Every row gives one point. The points of each table are mixes of a few directions, plus a little noise. How many directions does each table use, and how many do they share? Where both have some left over, give the other angles between the two spaces (their principal angles), to ten degrees, smallest first.
In the rows, zero is written as 100.

First, 5 rows:
101  104
85  51
95  82
122  171
98  92
Second:
104  81
104  84
90  141
88  151
113  43
Directions: first 1, second 1, shared 0; angles 30

First:
118  5  183  58
103  85  114  93
96  123  80  110
95  127  77  112
99  103  97  102
97  114  87  106
97  115  87  107
95  127  76  112
Second, 5 rows:
117  59  94  114
165  106  108  88
70  84  139  76
54  133  76  113
95  117  84  109
Directions: first 1, second 3, shared 1

First (10 x 9):
112  112  108  80  121  115  150  125  71
71  85  144  101  65  100  65  70  113
74  75  121  99  78  105  59  67  121
83  132  195  49  112  141  136  104  72
115  108  84  54  117  105  120  67  73
115  80  45  111  116  96  111  114  102
95  87  71  128  111  101  67  111  136
123  126  72  78  101  77  95  60  84
115  142  97  147  103  76  97  146  113
96  53  63  154  77  83  100  136  115
Second (8 x 9):
129  127  94  106  90  70  154  123  54
89  108  115  151  112  77  67  120  120
113  85  88  129  140  79  154  148  58
99  70  58  57  107  136  88  67  119
80  112  152  95  77  109  78  88  112
87  108  148  74  75  116  106  86  92
78  50  76  81  132  140  70  82  133
125  140  68  106  68  74  84  85  110
Directions: first 5, second 4, shared 3; angles 40

First, 8 rows:
132  149  74  85  66  101  102  107  84  74  96  61
80  69  116  110  121  100  99  95  110  117  103  124
57  34  135  120  145  100  97  90  121  134  105  152
73  59  121  112  129  99  97  94  113  122  103  132
61  41  131  118  141  100  97  91  120  131  105  146
158  188  54  73  39  101  104  113  71  54  93  31
144  167  65  79  54  101  103  110  78  65  94  48
96  94  104  102  105  100  100  99  102  103  101  105
Second, 10 rows:
150  115  163  143  74  130  124  77  130  85  86  157
109  93  62  75  127  31  133  66  112  84  86  75
41  75  99  95  111  148  41  150  62  144  121  89
137  108  156  140  78  122  127  78  137  84  94  160
124  113  98  95  98  107  88  100  74  106  80  76
110  87  128  109  114  140  59  111  55  141  73  90
90  122  87  100  71  97  119  109  129  69  130  111
61  96  63  84  99  61  126  102  137  74  136  104
71  90  79  92  105  69  122  96  131  84  124  111
107  102  65  67  124  95  60  111  33  130  69  27
Directions: first 1, second 4, shared 1

First:
101  101  97  95  99  101  96  95  104  100  100  104  102  94  99  99  89  97  101  101
102  110  90  63  103  104  88  108  86  74  104  109  98  95  82  102  84  120  108  134
99  104  104  91  105  100  103  120  79  82  102  94  93  114  93  103  120  121  101  116
102  108  91  69  101  104  89  104  91  80  103  109  99  94  86  101  83  115  106  127
94  78  125  182  95  89  128  89  125  154  91  78  103  116  139  98  145  59  82  28
100  107  99  79  104  102  98  117  79  77  103  99  94  108  88  103  108  124  104  125
99  110  102  72  107  102  100  129  66  66  105  96  90  117  83  104  120  138  105  136
100  111  98  64  108  103  96  128  65  62  105  99  90  114  79  105  112  139  107  142
98  97  105  112  100  98  106  104  99  105  99  95  99  107  105  101  113  99  97  92
101  75  99  176  81  94  104  28  184  188  88  108  125  61  146  88  57  5  86  5
102  99  91  97  95  102  92  79  120  111  99  110  108  81  102  97  70  82  101  92
Second (8 x 20):
69  83  123  118  121  64  112  59  104  122  57  65  176  147  49  127  74  87  92  76
103  106  92  101  90  113  101  128  89  97  102  121  72  85  100  87  112  122  117  103
94  83  122  85  98  63  115  62  74  65  131  43  100  97  137  117  102  88  59  96
129  120  89  78  105  129  82  126  111  84  128  112  71  104  132  94  128  94  93  137
102  102  86  122  70  109  100  81  150  138  66  139  102  57  109  82  47  73  134  66
118  121  103  92  89  117  103  130  118  86  85  108  84  114  128  98  119  102  117  127
86  96  98  107  108  102  103  127  67  101  96  110  94  108  61  96  119  138  111  98
98  90  88  96  117  103  83  87  87  107  135  101  100  89  85  98  98  97  77  95
Directions: first 2, second 5, shared 1; angles 70

First, 10 rows:
92  105  129  73  79  113  96  85  105  148  50  101  137  79  108  87  82  77  138  92  84  75  89  75  107  42  102  68  106  121  75  159
112  117  78  110  170  114  137  86  45  66  190  72  101  158  80  72  173  111  25  58  116  108  121  162  98  155  116  168  118  95  150  34
106  77  112  103  80  80  94  136  134  123  77  100  45  93  110  98  65  113  108  87  91  76  54  60  71  135  38  35  120  67  97  100
106  89  86  119  97  86  102  123  104  93  107  110  69  103  108  109  94  112  94  104  100  99  85  92  85  134  74  99  100  67  105  67
96  115  109  84  112  118  107  74  80  110  101  92  140  104  94  86  118  86  100  91  99  98  117  115  115  66  128  119  101  126  98  122
100  96  62  133  95  85  86  109  106  37  127  121  83  96  98  142  101  117  91  151  119  147  132  121  110  124  127  148  63  91  104  53
92  83  97  114  35  82  82  125  122  140  18  153  111  48  137  134  45  86  177  146  77  85  74  43  94  53  74  79  73  62  53  119
93  118  120  73  106  124  107  68  79  131  84  91  155  98  97  79  114  76  114  84  92  87  112  106  117  45  129  107  105  134  90  144
93  122  111  74  128  123  87  55  103  49  141  60  123  115  60  93  126  101  65  102  126  141  157  148  135  82  173  116  94  183  115  134
111  77  96  117  96  77  102  140  122  102  106  100  34  108  108  100  82  122  87  86  98  85  59  76  68  163  38  60  119  54  112  65
Second, 11 rows:
116  126  106  109  143  79  93  84  76  64  183  71  102  115  119  109  172  110  62  129  102  133  149  115  117  122  158  98  95  148  117  49
123  104  73  131  100  79  71  92  104  33  167  96  101  87  121  141  114  107  86  147  129  149  141  114  116  118  156  117  67  137  102  25
95  81  114  80  36  130  80  141  142  91  57  99  87  29  110  110  50  96  166  148  113  126  108  97  73  36  118  99  65  74  70  146
89  109  98  99  128  87  106  70  89  120  87  105  107  144  82  92  106  101  74  63  87  76  87  94  122  128  75  82  125  119  109  116
103  124  77  106  172  88  119  61  50  102  157  86  106  178  93  83  157  106  35  43  99  83  105  125  122  173  90  106  132  120  136  55
89  88  133  80  70  103  99  128  127  142  44  102  78  74  105  89  71  100  135  104  78  79  73  65  79  74  66  52  109  77  81  157
96  79  96  71  46  129  75  149  140  102  61  89  54  56  121  101  38  104  163  111  121  109  88  97  59  90  80  63  82  53  77  135
97  105  116  127  120  66  117  65  90  120  87  127  133  123  78  104  118  94  66  93  71  76  85  73  133  94  88  106  119  132  105  99
80  86  86  74  48  140  76  108  136  83  43  107  103  63  83  111  33  93  153  118  127  123  111  120  96  53  114  116  68  91  74  163
90  105  130  89  117  119  143  99  71  140  80  103  130  105  80  63  132  89  90  79  72  73  89  106  92  60  91  140  119  80  107  132
123  91  74  136  120  80  122  101  74  105  133  114  99  128  110  98  109  101  69  65  101  72  65  95  90  151  62  120  118  70  119  22
Directions: first 4, second 6, shared 2; angles 30, 40

First, 11 rows:
77  96  117  92  128  104  126  119  79  120  94  109  108  132  140  134  108  77  111  102  97  74  133  120  87  61  62  90  63  63  113  150
80  108  121  97  126  105  121  125  77  127  87  107  110  139  140  144  112  76  103  97  91  77  138  110  89  62  57  89  59  56  126  158
123  109  85  109  73  96  74  84  119  84  103  91  93  72  62  72  94  121  87  97  100  125  71  78  113  137  134  109  133  133  92  56
81  66  100  84  119  101  124  95  96  91  115  110  99  99  122  92  94  92  126  112  115  79  106  134  88  78  92  99  92  96  74  105
95  91  100  96  104  100  106  99  99  97  104  102  100  99  105  97  98  98  106  103  104  95  101  108  97  95  99  100  99  100  93  100
120  85  76  101  73  95  80  70  126  67  117  93  89  54  58  48  85  127  101  105  113  123  57  94  111  140  149  113  146  149  66  34
126  120  88  113  71  96  70  89  117  91  97  89  95  78  62  80  97  120  80  93  94  128  74  70  115  138  130  107  130  128  104  63
84  85  106  91  118  102  119  105  91  103  103  107  102  111  122  109  101  89  114  106  105  83  114  120  91  77  83  96  84  85  95  119
88  83  102  91  112  101  115  100  96  98  106  106  100  103  115  100  98  93  114  106  107  87  107  119  93  85  92  98  92  94  89  108
94  137  123  110  112  104  102  131  78  137  74  100  111  143  125  154  118  81  81  87  77  92  135  82  98  78  60  89  63  57  149  158
132  120  83  116  63  95  63  83  123  85  99  86  93  68  50  70  95  127  77  92  95  135  64  65  118  149  142  110  140  139  99  49
Second, 11 rows:
86  153  101  100  92  103  127  96  116  53  92  101  101  111  101  114  133  165  121  75  103  151  70  89  102  166  94  69  139  102  105  108
57  164  109  90  86  87  152  106  127  38  87  104  119  103  90  109  145  179  122  61  84  167  72  79  115  195  101  54  138  103  100  119
105  53  100  93  119  92  80  102  83  146  103  101  100  86  101  88  65  33  81  132  97  53  129  118  99  40  108  130  62  107  96  93
72  115  110  90  102  89  129  106  108  83  94  103  116  91  90  93  108  110  103  92  85  119  100  93  113  133  106  84  99  105  95  111
146  128  93  114  126  146  91  69  86  93  102  96  68  118  118  109  92  107  115  126  139  115  73  114  82  111  76  104  125  108  105  86
98  64  83  90  99  68  61  109  96  133  94  101  95  100  112  116  92  78  93  108  100  60  118  122  91  42  113  124  94  103  110  92
142  108  104  127  86  144  94  89  96  89  118  94  86  113  98  92  100  113  101  92  117  111  85  80  93  108  82  97  106  82  97  94
83  73  89  74  136  67  82  99  88  138  83  105  97  89  114  110  76  52  95  138  101  64  121  140  96  55  114  125  85  126  106  94
115  71  103  115  72  107  85  111  100  111  117  96  104  99  90  87  96  88  86  85  92  81  112  81  101  73  101  107  82  79  95  99
106  76  87  99  94  83  67  105  97  122  99  99  93  104  109  113  97  90  96  102  104  74  109  113  91  58  107  117  100  98  108  93
91  93  122  108  87  114  131  109  102  93  114  100  121  86  76  68  94  85  87  90  79  107  111  71  117  119  101  89  71  88  84  110
Directions: first 2, second 4, shared 0; angles 60, 80
